Every row gives one point. A path goes straight from each point to the next, and from the last back to the first. The post is the endless flat space through its rows: a point in 2 columns, a line in 3, a plane in 4, and so on, so that a path can go around it. How many times does the path go around the post? Going back the other way cancels.

Post:
[[5 4]]
Path:
[[-32 -12]
 [  2 -43]
 [ 15  -5]
 [ 15  29]
 [ -6  24]
 [-23   8]
 [  8 -49]
 [ 25  -2]
 [ 14  24]
 [  1  21]
 [  0  60]
 [ 39  -2]
 [ 19 -39]
 [-16 -32]
 [-18  21]
 [  8  60]
 [ 40   4]
 [ 29 -30]
 [ -3  -7]
 [-27  24]
 [  4  22]
 [ 24  50]
 [-25  41]]
Times around: 0

Post (5 x 6):
[[ 15   5 -13  -9  -3 -11]
 [ 14  21  19 -11 -43 -15]
 [  8   5   9  -3   6 -32]
 [  0  11  -3  14   1   7]
 [ 12 -23 -15   8  27  19]]
Path, 28 rows:
[[-19  19   1  17 -16  -7]
 [ 13 -17   0  26  15 -11]
 [ 43  -5  -3 -18 -11 -34]
 [ 36  -1  -2 -27  -8  -3]
 [-17  16   1   3  19  13]
 [ -7 -17  31 -11 -19 -17]
 [ 10  -9 -28  13 -10  -4]
 [ -4  -3   5  11  -2 -34]
 [-14   0 -11  -4 -28  29]
 [  7   0   2 -19  16  -4]
 [ 27   1   7 -33  -5  -4]
 [ -6   5 -10 -24  -5 -10]
 [ -6  16 -10  -6 -35 -10]
 [  9  12 -12  16 -16 -10]
 [ 24   3  -3  15  14  10]
 [  1  26   8  14 -10  17]
 [ 10 -15  17 -27  -8  -3]
 [ -3  12 -35  -4  16 -27]
 [  5  -3  20  -1  -4 -53]
 [ 36  37 -18   2 -60   3]
 [ 22   3   2   6  34  -2]
 [ 14 -28  14 -26  25 -11]
 [ -7  -8 -17  -4  16  13]
 [ -1 -22 -12   4   8 -22]
 [ 24  -5   3   9  -2 -26]
 [ 32  12 -16  -1  -3  18]
 [ 12  26  31 -16 -31  10]
 [ -7  16  17   1 -12   5]]
Times around: 4

Post (10 x 11):
[[ 18  -2   0   9  20 -19  -3  15   0   4 -19]
 [-18   6 -12   4   5  -4  -5   3  29 -22   1]
 [  5  12   1  -5 -10 -13  -1   5  28 -22 -18]
 [ -8  -2   2   9 -10 -13   1   1  25 -12   2]
 [ -9   4   6  -2   3  26  25  13 -33 -11  -1]
 [  6  -7  17 -12  14 -33 -14  24   8  14 -20]
 [ -8   9 -17  15 -22  10  -7   7  20 -31 -10]
 [-14  -1  11  -1  -4  26  13  -8 -20 -17 -16]
 [ -6  11   2  -5  -7  33   8  -7 -15  -6   7]
 [  2  -7   3   1  -1  25   4   3  -6 -22   9]]
Path, 30 rows:
[[  9  -5 -19  20 -26  17 -10 -11   2 -17  10]
 [ -2  17 -29   9 -11   9  10  -4  10   3  -9]
 [  2 -18  13   1   2   7  13   8  -7 -28 -29]
 [ -5  -3 -12   8 -14   6 -22  18   4  -2 -14]
 [-18   4   0  -7  13  -7 -20  -9  34  13 -30]
 [ 21  12  -5  31 -10  11   7  14  -3 -13 -18]
 [-17  10  49 -29  22 -17   3 -13 -13  14 -18]
 [ -6 -11  20  -9   0 -12   7  13 -16 -26 -25]
 [ 26   5  11 -18 -16 -10   2   9   2  -6 -27]
 [  3 -17  -5   8   9 -26 -10  32  46   2  21]
 [ 10  19  -8  -1 -15  -8 -10   3  60 -30  -5]
 [ 10  11  -1  10 -12  31  19  18  12 -47  -1]
 [ 20   3   3   3   6  26  -2   3  -3 -27   3]
 [ -8  12   9  -9   3 -15   0  15   3 -24 -17]
 [ 11 -13   1  -6 -18  -4 -14   8  11 -20   6]
 [-20 -14  -1   4 -16 -12   1 -14  18  -2 -35]
 [  1   6  21   0 -10  -5  22  25   0   8 -20]
 [ -1  15  26 -15 -10  16  26 -20  -2 -18 -16]
 [-33  12  30 -29  17  13  12  -6 -17  -1  13]
 [-18 -16   6   7  -9  10  -9 -22 -15  -8 -14]
 [-12  16  -1 -17  -4   5   8  12   1   6   7]
 [-28 -18  -8   2   6  34  31  29 -17 -39 -23]
 [ 11   2   2   3  16  20   5   5   9 -31 -18]
 [-30  -7   3   7  16   7   7  -1   7  -4  35]
 [  1  17 -26  27  -8  32  14 -14 -16 -41 -20]
 [  0  10  -4   9 -25  21  22   9 -31 -32 -44]
 [ 11 -12  11  -4  -7   8  14   7  -2 -24 -14]
 [ 15   9  -4  17  -6  13   7   7  11 -20 -18]
 [-37  -3  33  -4  13  -7   0  -9  -9  18  -6]
 [ -5  11  -7  -3  25   8   6  14  -7 -35  25]]
Times around: 5

Post, 17 rows:
[[ -1  -5  14   9  -6   2  25   9   3  -8  16  -1  -3  -6  -6  -6   4 -10]
 [  5  -6 -12  -9   2  -4  -7   7   5  -5  27  16  -5  -3  -2 -11   2  16]
 [  2   5 -10   1   2  -2  -3   6  -5   3 -20   3  12  -9   4  -6 -12   1]
 [ -1  -2  -9  19   1   2  -1   6  16  11   7 -10  20  -9  23 -21 -11   8]
 [  2 -26   0 -25   0  22  -4   7  12  -2  -2 -16  -3   9 -11   7  -3  10]
 [-14  -6 -27   6 -21 -17   5  12  -8   4 -12  12 -11  -6 -19   4   4  -6]
 [  8   4 -21   4   1 -10 -19  -1   5   5   9   4   8  15 -19  -4  -5   1]
 [ 12  11 -25 -10   2   7  10 -28   4  -3 -10  -3  -4   0  -2 -16   9  21]
 [  9  -2   5  14  17  -2  -1  21  10   8  17 -11  -4  19   6  -1  -5   5]
 [-28 -10 -18 -19 -10   2  11  -4   5  -3  -2  11 -18  11  -2  11  20  -9]
 [ -3   1 -13  -9 -13  12 -17   1 -13   5 -17   9  -4  10  13  -7 -28   7]
 [ -3 -20  -4  -5   7   5  -1   1   3   6 -10   1  11  16 -14 -12 -12   7]
 [ -1   7 -20  12  -7   9  20  -1 -10   7  11  -6  10   8   6  -8  16   2]
 [  2   0  26   3 -20   0 -21  -2  -4  -4  19  -1 -11  11  -1 -15  14  28]
 [-11  -2  -4  12 -18 -10 -13  -1 -10  18   6  19  -8   5  -3   3   4  -9]
 [  6 -23  -4 -12   9  -7  -4   7  -4 -25   6  21 -10  11 -11  12  -7   0]
 [  2  -5  -8 -10   0 -29   0 -14 -10   4  -3  -1 -15   5  -3 -11  11   9]]
Path:
[[  5 -24 -21 -26  21  -3   2  10  12   6  14  15   9  21  -6  -2   6   1]
 [  7 -10  -4  11  -6 -12   6  10  14   7   4  -5  -3   3 -14 -10  12  10]
 [-18 -15 -18  17 -22  -5  10  38  14   6 -16  -5  -8  -4  24   9 -21   4]
 [ -9 -20   5   0  -3   3 -14 -10   4 -15  17  -3  10   3  -5   6  18  15]
 [  8 -25 -10 -25   6   7  -7  -1   7 -14  16  -5  -6   3  -1  22 -13  -5]
 [ 11 -24  -6 -18  -7  -5 -17  -3  -4  12  -2  12  -8   3 -13  -2   0  37]
 [  2  -8   9   3  26 -10 -32  -1  33   9   6  12   6  16  26  -7  -1   2]
 [ 11  11 -17  -2  -8  16 -18   5   5  11  -2 -18  -2  23  -8  -3  -1   7]
 [ 47 -20 -21 -14  13   5   3 -10  10  -8 -29 -18  13  -9   6 -30 -60  25]
 [ -2   0  -4   6   5  -6  16  14  10  -6  21   9  15   4 -13   8   6  -5]
 [-12   5 -14  24 -11  -3  17  19  -2   5   8  17   2  24  11 -27 -33 -17]
 [ 14  -9  16  22 -10  16  22   0   1   7  18   4 -12  -3  -1 -25   7  10]
 [ 13 -13  -1  12  10  -1  15  16   6   8  10 -10  -7  32  10   2   0   6]
 [ -4  -7  -9 -35  -3   5  -8  -3  15   2   8   2  -7   8   9   1  22  16]
 [ 12   7 -23 -12   9 -21 -20  -5   2   5  -2  -7   8  16 -25   3  22   2]
 [ 11 -24 -20  -7   3  -1  13   0   3 -12   1 -17   6 -10 -12 -27   1  27]
 [  1  -9   4   4 -10   0   2  -3  -6   3   6  -8  -7 -15  17 -16  -8  19]
 [-30  -4 -15  -3  -6 -19  -3  30  15  -8   6  21 -23  -6  15  15  -5  -5]
 [ -2  -5 -19 -34   9   2   4 -26   9 -10  16  18   8  10  -4  -6  13  -1]
 [  7  -1  -7   2   1  -4 -19   2 -13  -5  16  14   6  30 -19  13  -6   6]
 [-14  -6  -4  16 -27  24  15 -11 -21   4  -9  -9   2   5  -9   2   1 -10]
 [  7   4   2  22  -2   7   6 -10 -25  12 -10 -11  -6  24  10 -10  -7  20]
 [  6 -29 -15 -29   0   8   1  -8  11  11  24  -8  -7   6   8 -16  -2  25]]
Times around: 1

Post (17 x 18):
[[ -6 -11  -9 -16   1   4  23  -8  22  19  29  10   6 -19  -4   5   6 -21]
 [  7   9 -15  -6  11  -6 -12  23  -6  -1   1   6  24  11   0  -5   2  -7]
 [ -6   1 -17 -23   2  -2   7 -19  25  13   9  -2 -12  -6  -4 -23  17 -18]
 [-16  -2  -4 -32  11  -2  35 -13   3  28   5   4  12 -15 -11  -8   7   1]
 [ 11  -4   6 -10   1 -19   1  12   7 -19   5   8  15  -2   2  -5 -20  13]
 [ -4  -4  10 -19   8  12 -16  19  -4 -14 -13  18   5  12  14  -1  -8  17]
 [  8  -6   5  -8  -1  -8   6  30  -8 -10  15  -1   1  28  16 -14  -1   0]
 [  7   4 -13  -1  -4   4  -5  20  -3  -2  10  -9  -5   2  12 -10 -14  27]
 [  6  16 -22  42 -34 -16  -5   6 -37   0  -9   2 -22  -7 -23 -21  29   0]
 [  4 -17  17  -3  11  -4 -16   1  -7  -3  11  -7  14  11   7   2   1  12]
 [ 26   4   7  -3  -1  12 -14  10 -16  -4   5  15   6  18 -14 -18  -8  19]
 [ 14   7 -37  31 -21 -12   1  -3 -19 -12 -15   8 -15  12 -28  -4  26  19]
 [ 15   5  -6   1  -7   2   5   0  -7   4 -11  -2  12  15  18   4 -11  -5]
 [ -8  -3  -4 -10  -1   4  -4  -4 -20  -6  21   9  11  24   3  -2 -23  16]
 [-13  -6   1 -22  16 -12  19  -3  20  28  15   8 -14  -1 -14   6 -18 -14]
 [ 10  31 -19   8 -18   4  -3  -2 -40 -12   0  -3 -19  -1 -24   8  27   4]
 [-11  18  -2  -9  12  -8  21 -14  13  17  19  20 -10  -2   7   0  13  -2]]
Path, 28 rows:
[[-16  19  -3   7  -2  10  -1   2  -4   7  -5   7  -5   6  10  19  16   1]
 [  4  -3  -1  12  14  -2  -7  28   5   0   2  -3  -1   2 -32  -5 -15  -3]
 [ 26  14 -25   5   5  12  -4  -2  19   7   8 -24   3 -27   8  15 -11  -4]
 [  5  22  -1 -21  16   5 -25   3   2 -18 -10  16   5  -1 -18  -8   5  19]
 [ 24 -17   7 -13  -9   0  14   9  15   7  22  10 -11  -6 -43  -5 -18   7]
 [  6  19   4   2 -27 -11 -31  13 -26 -15  -6  20  -5 -23   0 -22  25   5]
 [ -1   1   9  17 -18 -14  -5  -9 -19  -9 -10  23 -10  -7  20  -7  -9  18]
 [ 28   9   4 -42  -3  14 -11 -14 -14   2  20   4  -8   7 -15   7  24 -23]
 [ 29 -16  16  15 -25 -22  10 -22  15  12   3  -1   5  -6  -8 -11   2  12]
 [-15 -14  -1  26  -2 -11 -15  41 -18   9  13   3  18  25 -11   3   4   9]
 [-21  13   2  -6 -10 -13  39  -9 -11   7  30  -2  14 -10   6 -32  -9  -7]
 [ 22 -11  24  19   5 -24  -2  27   4 -13  12  14 -32   1 -16 -18   8  -7]
 [ 17  11 -22  -2  -3  18 -21  14  -4 -26 -30  18   2   1  -5 -16   3  30]
 [ 28  15  -1   0   2   2  -2  23  15 -35   6  21  12  26 -20  -5  -4  -7]
 [ 14  -2   1 -22  -1  25 -29  -6  13 -12  30  -9  11   2   0   5   3   1]
 [ 14  -5  13  17 -29  21 -22  -2 -17 -20  -8  17 -12 -30   1  -7  23  46]
 [ 10  -2   3   1   3 -35 -14  -6  24 -10  -7   1 -25   6  24 -23  49 -24]
 [ -5  -1  -7  -2  17  -8   4   6 -19  10  -9   9 -22  -3 -21   0  -1   8]
 [ -1   4  25 -23  -6  -3  24  -5  -4 -10  21  -3 -40  -7 -10 -22   3  27]
 [ -9  28  15  19 -10 -22  29   5 -33   5   9 -10  20  33  27  32   0  -8]
 [ 41 -12 -17 -24  -9  26   0   8  11  19   2  12  15  15 -19  -9   5   7]
 [-23  17  16 -38  24  11  -1 -16  17   8  31  11  23 -24  26  51   5 -16]
 [ -2  12  -2  30 -24 -15  15  20 -29   0   7  -6 -11  -8  -1  18  15  -4]
 [  9 -14 -18   1 -31 -12  -1   1  26  -2 -14 -11  -3   3  14  -8 -10  17]
 [-13 -31   7 -19   4 -15  11   9  -6  28   6  -5   9  -1  -4 -34   0  16]
 [ -8   0  -8  33  10 -19  -5  -4 -25  19 -22  15 -60  29   2  17 -27  44]
 [ -2  -6  15   9  19   0  18   5 -20  24   0  -9   4   4  -9  -6  14 -20]
 [ 21  26   3   4  -4   8   6   6   7   3 -18  -1  24  -1  -5 -11  33 -30]]
Times around: 2
